Every row gives one point. Each copy is the shape, with its points in the same order, stretched, turned, moved and blurred by noise. Some copies are also mirrored. Which?

Shape (5 x 2):
[[ 17  28]
 [-32 -36]
 [  1  35]
 [-34  -7]
 [  7 -32]]
Copy 1 (5 x 2):
[[  7  22]
 [-25 -66]
 [ 23  17]
 [  4 -48]
 [-46 -26]]
Copy 1 is: mirrored
Copy 2 (5 x 2):
[[ -7  35]
 [ -6 -55]
 [-26  29]
 [-25 -24]
 [ 21 -36]]
Copy 2 is: only turned

Shape (8 x 3):
[[-21 -22 -21]
 [ 57  29  15]
 [ -6  25  35]
 [  2  17  55]
 [-23  -1  10]
 [  9 -15 -18]
 [-50  16  47]
 [-28 -54   2]]
Copy 1 (8 x 3):
[[ 20 -20 -25]
 [ 48  50  25]
 [-11   6  34]
 [-12   1  52]
 [ -6 -14   2]
 [ 42  -3 -14]
 [-53 -23  32]
 [ 19 -53  -5]]
Copy 1 is: only turned
Copy 2 (8 x 3):
[[ 21   7 -22]
 [-57 -38  19]
 [-33  35   3]
 [-35  31  26]
 [ -5  34 -15]
 [  2 -23 -10]
 [ -9  86  -7]
 [ 47  17   2]]
Copy 2 is: mirrored

Shape (12 x 6):
[[  8 -33 -26 -12   1  11]
 [-29  -3  23 -15  -5 -14]
 [-21  -4  50 -10  -3 -48]
 [-28 -27  17   8  12  -6]
 [-22 -41  15  40 -15 -13]
 [ 71 -27 -77   8 -21  13]
 [ -6  -6  48  23  18  -1]
 [  0  -9 -34  24  -6  52]
 [ -5 -13 -43   5 -15  10]
 [ -6 -41  27   3  18  17]
 [-28  -4   7  17  43 -30]
 [ 74  16 -80   2 -45   7]]
Copy 1 (12 x 6):
[[ 23  -6 -38  -6  -6   2]
 [-17  11   5 -11  -9 -35]
 [-12  -1  19 -19 -14 -67]
 [-14 -26  -3   1 -12 -14]
 [-12 -41  -7   9 -47 -35]
 [ 73  19 -76  30 -21   5]
 [  2 -17  39  24 -23 -25]
 [  7   1 -29  50 -32  31]
 [  4   2 -47  25 -24  -6]
 [  9 -24  15  -1 -10  -1]
 [-23 -41  -4  24  12 -34]
 [ 66  60 -72  47 -37 -15]]
Copy 1 is: only turned
Copy 2 (12 x 6):
[[ 24  -8 -37  -6  23  21]
 [  7 -16 -13 -10 -36 -11]
 [ 29 -13  -3  11 -60 -39]
 [ -4 -20 -18  11 -12  -4]
 [  0 -24 -12  47 -22  18]
 [ 67  37 -54  18  51  76]
 [ -1  -7  21  18 -11 -16]
 [ -5  19  -2   0  45  59]
 [ 12  14 -36   1  11  42]
 [  6 -27  -3   5  16   1]
 [-14   5 -25  19 -17 -29]
 [ 76  59 -42  -2  28  83]]
Copy 2 is: only turned
Copy 3 (12 x 6):
[[-21 -27 -13  19   5   8]
 [-36  12  11 -31 -16 -12]
 [-33  19  27 -43 -46 -38]
 [-45   5  21   1  -3 -12]
 [-70   5  20  24 -41 -10]
 [ 20 -44 -54  64  -8  30]
 [-23  21  52  -6 -18 -12]
 [-17  -1 -15  43  20  50]
 [-28  -6 -37  32   5  20]
 [-34 -14  42   3   0  -1]
 [-36  36  26  11  10 -48]
 [ 45 -24 -75  46 -23  47]]
Copy 3 is: only turned
Copy 4 (12 x 6):
[[ 15   3 -46   5   9  17]
 [-14   8  -6 -34 -31 -21]
 [  3  25  15 -40 -40 -57]
 [-13  29 -19  -7 -31 -15]
 [ 11  27  -4  21 -47 -14]
 [ 66 -26 -42  53  57  45]
 [ -2  48  23 -10 -25 -16]
 [  0  -8 -16  27  10  54]
 [  4 -22 -31  18  -1  18]
 [  3  49 -23 -10 -19  10]
 [-32  38 -12  -3  -5 -50]
 [ 66 -67  -9  41  61  42]]
Copy 4 is: mirrored

Shape (13 x 8):
[[-26  19 -18   0  34  -7  45  34]
 [-56  18   5  33  18   3  21   1]
 [-13   1  32  31  42   3  35  24]
 [  9  20   8  44  12 -13  50  15]
 [ -2 -23  48 -26 -44  13  10   1]
 [  6  18 -62  -8 -17  -8 -35 -31]
 [ 10 -12   3   1 -16   4   2 -31]
 [-21  21  17  48  40  -1  24  36]
 [-20   6 -18 -32  32  18  -4 -72]
 [-35 -20  13  34  60 -34  27  30]
 [ 20 -39  25  -4 -22  49  16  12]
 [-10  25 -33 -23  19  23 -51 -50]
 [ 16  54 -26 -26  11 -13 -39 -35]]
Copy 1 (13 x 8):
[[ 15 -32  -6 -43  14  24  51  48]
 [-22 -40  25  -6  38  19  41  11]
 [-21 -23  52 -21  15  28  38  49]
 [ 19 -27  26  12   2  17  50  53]
 [-46 -21  21 -13 -47 -26 -13  12]
 [ 40  -3 -49  14  27   2  -9 -13]
 [-10   0  16  11   3 -19  -4  -9]
 [ -3 -33  35   1  27  46  38  48]
 [ 11  11  18 -36  51   6   2 -47]
 [ -5 -22  35 -26  50  20  27  82]
 [-51  24   6  -5 -47   7  -2  19]
 [ 25  11 -10  -7  45  29 -29 -47]
 [ 62 -21  -6  -4  20  23 -26 -23]]
Copy 1 is: mirrored
Copy 2 (13 x 8):
[[-28  15 -21 -32  23 -38  22  21]
 [-42  -4  11   8  41 -31  -3 -24]
 [-25 -28  21 -12  13 -17  28  17]
 [ -8   8  20  21  -2 -42  29  14]
 [-37 -22 -13   6 -58  12 -25 -16]
 [ 40  37 -43 -11  28 -24 -58 -59]
 [ 18 -16 -20   8 -11  -6 -20 -47]
 [-31  -2  33   0  31 -28  14  24]
 [ 15 -12 -44 -44  37  14   3 -95]
 [-22 -48  10 -31  37 -52  15  21]
 [  2 -30 -27  24 -37  35 -15  13]
 [ 26  16 -28 -34  50  21 -37 -84]
 [ 34  43 -13 -39  16   3 -30 -74]]
Copy 2 is: only turned
Copy 3 (13 x 8):
[[-16  33 -22 -23 -13 -15  31  26]
 [-44  33  19  -7  14   8  26   2]
 [-22  -6   1  -1  19   6  54  16]
 [  7  23  -8  24  21   8  58   3]
 [ 43  -5  34 -19  35  20 -19  14]
 [ 14  42 -19  21   4 -17 -50 -34]
 [ 25  13  -3   6  38  13 -12 -26]
 [-39   5   4  16   9  -1  52  23]
 [  0  13  -6 -40   8 -13 -19 -71]
 [-51   6  -9 -14  50 -20  45  33]
 [ 31 -18  -9 -10  30  49 -11  14]
 [ -7  10  -2   2 -15 -21 -53 -58]
 [ 21  16   6  22 -28 -51 -32 -50]]
Copy 3 is: mirrored
Copy 4 (13 x 8):
[[-28  25 -38  37  20  16  17  30]
 [-30  23   6  34   9  57  18  11]
 [ 17  11  -1  49  16  33  34  36]
 [ 21  47 -29  52   9  30  22   5]
 [ 37  13   6 -51 -14  10  44  19]
 [-26   7 -11 -12  -9 -12 -70 -28]
 [ 17   2   2 -12  -5   7   3 -21]
 [  1  28  -6  64   8  44  10  40]
 [-26 -40  17 -23  49  12  -6 -28]
 [-15  17  14  78  -1   5  35  30]
 [ 48 -23 -25 -22 -26  26  28  17]
 [-27 -34  19 -27  29  11 -66  -6]
 [ -9   9  11 -22  44 -15 -69  -2]]
Copy 4 is: only turned

Shape (14 x 11):
[[-27  -5  14  26  22  -4 -83 -24  34   0 -37]
 [ 44  -8  40  38 -25  -1  23  -3  -9   9   7]
 [ 12  -2 -28 -26  13   5  17   2 -18 -34 -10]
 [ -5  14  -7  33  13  29  -9   2  37   0 -25]
 [  0  30 -40 -25 -19  41 -30  42 -26   4 -16]
 [-12  30 -11 -22  29  20  14  -3 -47  23   5]
 [-21  13  31  27 -28 -19  59 -11   0 -15  87]
 [ 26   4 -14  -5 -23 -17  43   4  19  22  17]
 [ -5 -12   4  -8  -6  37  13  38  -8  -1 -45]
 [  1 -42  43   4 -30  -1  38 -37  42  16  62]
 [-15  21  -1 -18  -3 -13   2  40 -24  11 -44]
 [ -8 -28  -4  35 -43  -3  37 -36   1  12   2]
 [-22  13   8  17  26  14 -26 -15  32  13 -39]
 [ 12 -59  -1  40 -11 -15  48   9  11  22  52]]
Copy 1 (14 x 11):
[[ 16  25  -5 -28   9  21 -16 -14  55   3  50]
 [ 19 -52  22 -50  -5 -27  13 -29 -24   6 -17]
 [-15  -2 -16  22  -3  22  33   5 -40   3 -13]
 [ 20 -14  13 -40 -12  29  32  -6  30  31  21]
 [  8  40  -9 -36  -4  50   3  15 -53  22 -23]
 [-29   6  13   1  24  24  11 -12 -63  47  21]
 [  2 -36  54 -10 -19 -95  31  26 -30  38  12]
 [-12 -23 -10 -29  13 -29  29   7 -15  49 -36]
 [ 12   2  24 -22  17  55  21 -19 -12   8 -31]
 [ 14 -50  40   2 -20 -80  -7 -15  31  58 -17]
 [-20  35   2 -32  63  26  28  -7 -32   5 -18]
 [-25 -34  34 -35 -30 -35  22 -19   8  18 -14]
 [  7   5   6 -30  17  24  20 -25  34  33  38]
 [-11 -74  27 -22   8 -43  -2  38  16  40 -21]]
Copy 1 is: mirrored
Copy 2 (14 x 11):
[[-15  26   0 -27  16 -11 -47  -5  20 -27 -72]
 [-12 -37  35  35 -42   3  -9  23 -11 -26 -16]
 [ 12  17 -21 -12   6  25  46 -17 -16  22  10]
 [ -4  10 -14  -6 -20  13 -32   5   0  30 -51]
 [ 20  29 -70  -9 -23 -33  29   0  11  28  -1]
 [-34  27  -9   0  -8 -24  17 -28 -19  31  33]
 [-67   7  21  26 -22  53 -35  34  11 -45  55]
 [-36 -52 -14  10 -45  21  14  -1   1  -8   7]
 [  9  -4 -15 -21 -20 -13  11  40 -33  47 -13]
 [-39 -54  29  -9 -50  49 -67  24 -19 -62  40]
 [-33   1 -11 -23  -9 -30  46  31  -2  35 -16]
 [-42 -20 -19  14 -40  29 -12  24 -47 -42 -10]
 [-21  17   3 -24 -14  -4 -34  -1  -1  21 -51]
 [-50 -76  -2  37  -3  28 -52  25 -27 -21  32]]
Copy 2 is: only turned

Shape (15 x 12):
[[ -8   2  23  -5  -6  -1 -17  17   6   2   3 -43]
 [  8  27 -21 -11   1 -22  26  -2   5   9 -42  17]
 [ 13 -17 -24 -14 -20 -14 -12  -3   4 -17  21 -21]
 [ 54   2  28  14  28   3   8  51  19  47  -6 -49]
 [ 18   3  16 -17 -48  17  39  10  27   2  31  27]
 [-25  -7   2  14   5 -13 -18 -12 -28 -53   5 -10]
 [-11  20  27  35 -25  -7 -35 -19  59  27  15 -10]
 [  2  20  -3  -9   0  35 -32  28  -1 -26 -14   4]
 [  4  40   8  25   7 -29 -21   9 -10 -22 -17   6]
 [ -5  23  16  12  37 -20   2 -16  23 -19  11  12]
 [  3  16 -48  71  -2  11 -28  15 -15  32  24  20]
 [ 39 -34  20  52  23   5  12  -3   5 -20   3   5]
 [ -1  55  -3  31  25  -7  25 -22  11  63 -20  32]
 [-18   2 -20  41  20   5 -13  53   6  30  -2   3]
 [ 22 -32   5 -36  -6   3 -51  42 -19  11   4   3]]
Copy 1 (15 x 12):
[[ 12   5   9 -27 -19 -29 -13 -13   8   7 -30 -38]
 [ 15  48 -30  -5 -18  -9  26  18  -4  20  -1  30]
 [ 40 -11 -11 -10  -2 -33 -29  24 -17   2  -7 -18]
 [ 38  36  65 -24  -8  22  14   4  19  48 -52 -45]
 [ 42 -23  35  -4 -29 -16   2 -22 -35  43  54  12]
 [ -1 -21 -12  -7   2 -41  -9  14  19 -57 -12  -7]
 [ 25 -13  -6  19 -37  -2 -43 -57  22  45 -36  17]
 [ 16  18   7 -51 -18   8 -16 -12 -15 -40  -6   7]
 [ 11  25   3  16 -20 -12   5   3  13 -30 -38  26]
 [ 15  32   0  24   0 -14 -15 -21  44 -10   7  10]
 [-27 -22   9  15  11  57 -33  27 -21  26 -30  29]
 [ 41 -32  38   4  32  17  11  10  48  -6 -16  -3]
 [-25  51 -19  36  -9  36  24 -32  10  57 -10  31]
 [-28  17  28 -34   2  25 -28  30  15  30 -26  17]
 [ 22   9  31 -65  33 -35 -31   4 -42   5 -26  -5]]
Copy 1 is: only turned
Copy 2 (15 x 12):
[[-11  -1  10  14 -11 -26 -10  10 -12  -8  19 -40]
 [ 17   7  -7 -19   9 -12  23   1   3  24 -34  -4]
 [ 15 -28 -12  16   5 -34 -20 -16 -12  -8   6   8]
 [ 48 -41  31  -8  -9  11  11  31  11  -2  31 -80]
 [  6 -22 -15 -11 -25  13   1 -36  52 -19   4   4]
 [-19  14   1  58   6 -19  -5  24 -29 -17 -17  24]
 [-18   6  -7  23  -5   1 -56 -33  23  43  10 -57]
 [ -4  20 -32   0  -9  -3 -21  44   3  -6   9   0]
 [ 17  25   8  28  -2 -21 -19  28   0  12 -33  -8]
 [ -2  10  11  41  43   9   0  15  25  -2 -19 -17]
 [ 37 -10 -35  61 -29  17 -11  13   5  74  23   9]
 [ 13 -45  10  43  13  52  -2  28  -3 -15 -22  -8]
 [ 24  29  11  10  10  38  24  -7  26  73  -1 -28]
 [  3 -24 -14  38 -18  -4  17  44  20  54  13 -21]
 [  5 -29  18 -24 -27 -29 -35  38   0  14  23  14]]
Copy 2 is: only turned
Copy 3 (15 x 12):
[[ 15   9  20 -22   1 -11  10  10  -8 -20  14 -38]
 [ 17  12 -40 -20 -41  17  31 -22   0  16 -19   6]
 [-14  -9 -16   4  -4   8 -21 -14   5 -24 -10 -29]
 [ 95 -11  -1   5 -14   8  31  30  20   9  40 -57]
 [ 20   3 -30 -39 -35  10 -27  18  55 -45  17  19]
 [-24 -16  18  -1  23   2   9  -4 -31 -18 -31  18]
 [ -7  47  33  15 -11 -39  14  27  55  -6  17 -26]
 [ 17  28   5 -31  16  58  -1  11  -8  -6 -13  -6]
 [ 26  22  -3  10  16   1  31  -4 -15  -4 -27   9]
 [  2  -7  -5  -9  28 -16  37  -4  35   6  -7  19]
 [-11  26 -25  63 -14  43  29  63   1   3   3  -1]
 [ 41 -48  20  32  -5  16   5  27  29  13  -9  31]
 [ 17  35 -33   9 -37  -1  75  17  29  34  33  28]
 [  8  14 -19   4 -13  24  37  73 -11  13 -11 -27]
 [ 23   6 -21 -14  14  22 -56  21 -26  17  10 -34]]
Copy 3 is: only turned
